Rows are points. A path goes straight from each point to the next, and from the last back to the first. The post is the endless flat space through its rows: a point in 2 columns, a line in 3, a plane in 4, and so on, so that a path can go around it. Count how often the path circles the post. Going back the other way cancels.
(in the rows, 128 means zero)

Post (1 x 2):
[[115 123]]
Path (11 x 2):
[[127  85]
 [ 91 110]
 [ 66 170]
 [121 143]
 [182 125]
 [159  70]
 [172  75]
 [133 141]
 [ 91 163]
 [ 91 115]
 [118  86]]
Times around: 0

Post (5 x 6):
[[ 94 153 191 193 110 136]
 [126 135 170  87 143 185]
 [121 144 156 109 141 114]
 [148 128  82  37  49  80]
 [108 143  52 132 105 133]]
Path (8 x 6):
[[ 90 142 163 122 116 148]
 [108 122 191 131 143 158]
 [127 106  95 108 113 185]
 [ 83 104 153 110 135 126]
 [102 150 184 108 107  96]
 [110 181  61 117 127  98]
 [143 192 173 159  93 142]
 [108 161 148  93 137 133]]
Times around: 0

Post (10 x 11):
[[135  92 122 155 161 110 201  98 162  97 122]
 [141  96 152  94 170  57 156 121 133 145  80]
 [125 150 106  96 114 129  77 128 137 107  86]
 [112 132 137 146 157 158 129 205 159 108 105]
 [176  82 156  64 112  62  64 143 242 155  49]
 [103 129 148 122  86 204 158 174  83  94 149]
 [128 127 110 183 101 150 201 107  77 161  83]
 [132  99  92 127 162 193 190 122 114 156 122]
 [124 109 175 125 151  82  88 107 167 170 131]
 [122 124  49 135  98 141 174 159 119 162 142]]
Path (17 x 11):
[[166 155  72 116 135 110  76 215 127 152 120]
 [158 174 116 186 147 106 138 123 179 118  95]
 [ 83 105 117  47 156 135 193 134 144 162 138]
 [101 110 145 143 108 110 138 114 141 173 106]
 [140 120  69 136 150 121 200 110 162 118 119]
 [195 132 128  99 182 103 153  87 142 184 112]
 [178 103 129 177 123  90 113 160 122 190 101]
 [126  72 140 147 146 143 157  95 156 133 131]
 [106 128 127 175 138 141 158  83  96 186  70]
 [145 156  99  70 127 156 183 113 145 159  64]
 [160  97 145  87 139  96 120 151 178 153 116]
 [165  73 120 128 148 140 123 141 104 168  95]
 [114  75 149 149 110  35 155 106 131 105 105]
 [ 83  92 203 105 143 109 161 131 130 129  88]
 [ 83 138 175 109 134 109 151  62 152 122  82]
 [ 88  91 126  84 168 136 152 174 110 106 114]
 [115 103 123 151  99 124 141 136  93 166 143]]
Times around: 1

Post (17 x 18):
[[152 134 177 101 149  69 189 148  61 168 114 110 140 142  91 187 134 178]
 [140 165 132 149 162 113  99 122 148 131 111 111 114 105 152  60 160  83]
 [145 132 122 178 118 158 103 101 136 129 103 104 114 123  94 110 104 111]
 [161 112 109 127 101 121 122 138 183  87 127 159 148 136 105  75 127 106]
 [137 143 143 157 157  67 141  91 110 162 160 151 174 128 121 153 136 199]
 [159 120  77 165 140 151 114 127 225  95 127 117 137  78 127 119 141  98]
 [111 122  81 198 149 124 163 144 155  77  77 126 133 118 128  78 108  92]
 [ 76 161 123 114 136 112  77 115 122  70  98  95 134 163 149 177  92 123]
 [ 99 134 125 176 108 103 106 146 124 126 130 148  95 139 146 172 125  88]
 [ 82 148  96 127 144 133 148 120 141 113 124  97 109 180 139 132 131 162]
 [131 143  86 161 104 146 143 126 139  94 132  95 154 106 171  98 152  94]
 [130  83 208 144 154 117 191 120 106 163 120 153 162 156 134 171 141 171]
 [117  77 145 137 161  90 148 134  60 144 125 131 149 131 108 168 188 195]
 [114  91 170 115 141  49 145 126  82 178 156 108 142 108 151 138  90 188]
 [103 165 116 157 125 123  87 175 120 141  99 127 129 125 147 150 121 168]
 [159 106 202 154 164  67 166 153  89 128 187  99 157 146 132 140 150 206]
 [ 76 141 119 164 107 161 128 142 163 123 139  95 171 101 100 112 138 120]]
Path (26 x 18):
[[136 146 158  98 161  88 123 129 122 152  78 194 126 144  79 125 149 149]
 [ 85 150 148 125 136  95 142 122 141 120  86  79 119 105 129 114  98 148]
 [169 140 148 178 148  56 105 121 120 115 116  76 108 100 138 118  66 138]
 [178 121  89 102  68  66 107 153 199  87 174 104  91 141 142 112  36  76]
 [ 96 171 109 141 173 176 163 166 123 137  74  43 124 144  40  90 128 138]
 [112  98 124 182 139  77 171 187  77 127 131  93 126  76 152 172 101 137]
 [ 36 115 175 107 125  87 195 118 102  76 100  77 135 150 162  69  68  67]
 [ 95 111 133 150  96 118 163 123  97 114  96 110 130 156 116  90 126 155]
 [168 141 141 175 126  98  76 116 164 183 105 143 116 121 107 156 125 135]
 [110 133 117 157 159  79  72 124  99  93 133  87 123 145 174 144  90 102]
 [130 150 119 117 170  88 123 111 106 155 139 106  84 146 116 129  94  91]
 [120  60  91 147 149 150 215 136 141 104  80 145 154 100 110 120 155 155]
 [112 132 106 130  48  88  56 143 168   7 164  99 142 110 123 221  50 107]
 [182 126 143 192 124 116 146 160 194 141 115 153 122  99  75 123 117 102]
 [131 123 149 207 147  78 170 124 128 173 115 131 118  90 133  86 128 130]
 [109 127 200 163 169 123 143 110 164 124 111 184  80 185 138 112 107 131]
 [ 52 165 207 162 105 129 163 190  26 168 118  76 163 112 106 140  93 146]
 [126 116 180 182 188  82 134 157  55 182 104 132 127 102 169  89 144 101]
 [127  55 139 184 172  52 124 127  90 144  84 142 132 113 140 114 135 105]
 [ 78 142 181 182 145 113 163  74 201 123 148 125 139 191 200 148 120 122]
 [ 20  99  88 178 131  96 108  70 137 105 120 193 104 173 181 141 138 164]
 [149 155 119 139 122  76 153 124 186  85 160 140 140 105 176 168  63 126]
 [126  93 149 125 129  49 198 165 131 115 100 137 137 113 127 185 100 154]
 [143 164 172 139 175  74 184 104 138 158  78 131 132 149  80 156  82 110]
 [110 118 113 193 181  91 118 156 155 180 161 139 165 115 146 122 137 181]
 [ 51 158 153  99 154 165 121 145 145 145 126 121 118 196  83 105 113 132]]
Times around: 2
